Rows are points. The ring and each string are closed loops that go straight from each point to the next, and from the last back to the first. Before rounding, they use only three directions, however many columns there are. Count how often each string passes through the ring. Passing back the other way cancels.

Ring:
[[ 45  -4  -7 -11]
 [ 35  16  -6 -12]
 [ 20  23  -5 -11]
 [ -8  17  -3  -8]
 [-29  -4   0  -4]
 [-32 -34   0  -1]
 [-14 -51  -4  -1]
 [  6 -51  -7  -3]
 [ 33 -35  -8  -7]]
String:
[[ -8 -25 -22  -3]
 [-13 -27 -21  -3]
 [-48 -48 -23   3]
 [-48 -46   3   2]
 [-40 -40  18   0]
 [-47 -42   8   1]
 [-36 -33 -24   0]
 [-17 -25 -29  -2]
 [ -4 -20 -15  -4]
 [-25 -38 -29   0]
 [-38 -58 -17   3]
 [-33 -60   2   2]
 [-32 -53 -20   2]]
Times through: 0

Ring:
[[ 31 -10  -6   4  14  -4  11   7   8   0   4]
 [ 27  17   3   3  19  -5   6   5   2   5   0]
 [  5  35   5   3  20   0  -4   7  -1   3  -6]
 [-19  36   0   3  16   5 -13  10  -1  -3 -10]
 [-37  20  -3   4  11   9 -16  15   3 -11 -12]
 [-39   2  -2   4   8   9 -13  17   7 -15 -11]
 [-25 -20  -2   5   6   6  -4  17  12 -17  -7]
 [ -4 -30  -6   5   6   2   3  14  13 -13  -1]
 [ 19 -25 -10   5  10  -2   9  10  12  -7   4]]
String:
[[  0  -3   7   3  13   0   2  11   7  -6  -4]
 [  6 -19 -37   6   6   5  -3  11  11 -11   4]
 [  4 -33 -28   6   4   4   1  13  14 -14   4]
 [ -3 -46 -11   6   3   3   6  15  17 -17   1]
 [ -9 -47   7   5   4   2   8  17  17 -18  -2]
 [ -7 -43 -14   6   3   4   3  16  16 -18   0]
 [ -1 -37 -42   7   1   7  -3  14  15 -17   5]
 [  0 -12 -25   6   8   4  -3  12  10 -10   1]
 [  1 -10  -2   4  11   1   2  11   9  -8  -2]
 [ 12 -21 -37   6   6   4  -1  11  11 -10   5]
 [ 30 -37 -44   7   5   1   6   9  14  -9  11]
 [ 39 -42 -20   5   8  -4  16   8  15  -6  10]
 [ 30 -33  11   3  12  -7  19   9  13  -4   4]
 [  6  -8  25   2  15  -4  10  11   8  -4  -5]]
Times through: 1
String:
[[  3  14  -9   4  14   2  -4   9   4  -2  -3]
 [  8  19  35   1  21  -5   8   8   2   3  -8]
 [ 15  29  30   1  23  -6   7   6   0   6  -7]
 [  1  25  21   2  19  -2   1   8   1   1  -8]
 [ -8  40  39   1  23  -3  -1   9  -2   4 -13]
 [-11  60 -11   3  20   5 -17   7  -6   4  -9]
 [  2  37 -17   4  17   3 -11   7  -1   2  -4]]
Times through: 1

Ring:
[[ 36  11  11   7  -6   0   5   8  -4   1  20   9 -10   3]
 [ 18  34   5   3  -8   1   4   4  -1   6  16  19  -9  -9]
 [-11  32   2  -1  -8  -1   2  -2  -1   9  10  15  -6 -15]
 [-29  17   0  -2  -6  -3   2  -5  -4  10   5   5  -4 -14]
 [-30 -14   4   0  -3  -5   3  -5  -8   8   4 -11  -4  -4]
 [ -7 -26  13   4  -3  -5   5   1  -9   4  10 -14  -6   5]
 [ 25 -13  16   7  -5  -3   6   7  -7   0  18  -4  -9   8]]
String, 10 rows:
[[ 19  22  18   3 -10  -1   4   5  -3   3  21  12 -10  -4]
 [ 39  24  25   6 -11   0   5  10  -2   0  28  14 -12   0]
 [ 60  14   3  10  -4   2   6  12  -3   0  21  15 -12   7]
 [ 51  14   6   9  -5   1   6  10  -3   1  21  13 -11   5]
 [ 49  27  23   7 -11   1   5  11  -2  -1  29  17 -13   1]
 [ 30  33  26   3 -13   0   4   8  -1   1  28  17 -12  -5]
 [ 34  52   7   4 -10   3   4   7   2   4  22  30 -11 -11]
 [ 23  47  -5   3  -7   3   3   3   1   7  14  27  -9 -12]
 [ 12  17 -14   5  -1   1   4   1  -3   8   6  13  -6  -5]
 [  8  15   7   3  -7  -1   4   2  -3   5  14   8  -8  -5]]
Times through: 1

Ring (8 x 14):
[[ 21 -14  -9  20  19 -25  18 -15   2   4  15  16 -22  -8]
 [ 10  12  -3  14  16 -20  11  -9   2   2   8  11 -20  -9]
 [-13  29   5   1  11  -2   3  -5   4  -2  -7   2 -10  -5]
 [-37  23  12 -11   7  20  -1  -4   7  -7 -21  -8   6   2]
 [-42   3  12 -13   6  27   2  -6   8 -10 -24 -10  13   6]
 [-30 -23   6  -6   9  21  10 -12   8  -7 -15  -5  11   7]
 [ -6 -38  -4   5  12   3  17 -16   6  -1  -1   5  -1   3]
 [ 10 -37  -9  14  15 -12  20 -18   4   3   9  12 -11  -2]]
String, 13 rows:
[[-30  -5  14  -1  15  19   8  -7   6 -14 -16  -7   9   7]
 [-37 -15  18  -3  16  27  10  -7   6 -19 -21 -11  16  12]
 [-30 -32  15   2  19  24  15 -10   6 -19 -16  -9  16  14]
 [-24 -50   3  -2  11  20  16 -16   8  -8 -11  -3  13  10]
 [-16 -36 -10  -7   1  10  11 -18   9   8  -6   4   2   0]
 [-12 -26  -8  -3   4   5  11 -16   8   6  -4   5  -2  -1]
 [ -8 -16   3   8  16   1  14 -11   4  -6  -3   3  -3   2]
 [-10 -33   6  10  21   6  18 -13   4 -12  -4   0   3   7]
 [-27 -42  12   2  18  22  17 -12   6 -16 -14  -7  15  13]
 [-47 -24   8 -18   2  36   5 -11  11  -7 -26 -11  21  10]
 [-40  -4  -1 -21  -6  26   0 -11  11   5 -22  -5   9   1]
 [-31  -1   3 -12   2  18   3  -9   8   0 -17  -4   6   1]
 [-21  -3   8   1  14  10   9  -8   5  -9 -11  -3   3   3]]
Times through: 2
String:
[[ -4  -9  -5   4  10  -4  11 -13   5   3   0   7  -9  -4]
 [ 14 -12   1  23  25 -19  19 -11   1  -6  10  10 -16  -2]
 [ 16  -3   0  23  24 -22  17 -11   0  -4  11  12 -19  -5]
 [ -1   1   0   9  15  -8  11 -10   4  -1   1   7 -11  -4]
 [ -9  11  -8  -3   2  -4   3 -11   6  10  -3   7 -12  -9]
 [-14  36  -5  -8  -1  -3  -3  -7   6  11  -7   5 -14 -12]
 [-22  43  11  -2  11   4  -1  -1   4  -6 -13  -2  -6  -4]
 [-32  39  20  -3  15  14   0   1   4 -15 -19  -9   2   2]
 [-19   7  14   6  19   8   9  -5   4 -14 -10  -3   1   4]
 [-28   7  17   1  18  16   7  -4   5 -16 -16  -7   6   6]
 [-38   2  19  -5  15  25   6  -4   6 -18 -22 -11  13   9]
 [-22  -7   9   1  14  12  10  -8   5 -10 -12  -3   4   5]
 [-27 -12  -2 -11   1  16   5 -12   9   3 -14  -1   4   1]
 [-28 -29  -4 -12   0  20   8 -15  10   4 -14  -1   8   3]
 [-15 -50  -5   0   9  12  17 -18   8   0  -5   2   6   6]
 [  7 -60  -4  18  22  -5  26 -19   4  -6   8   8  -3   6]
 [ 18 -47   0  28  30 -17  27 -16   1 -10  14  11 -10   4]
 [  0 -14   2  13  20  -6  15 -11   3  -6   2   6  -8   0]]
Times through: 2
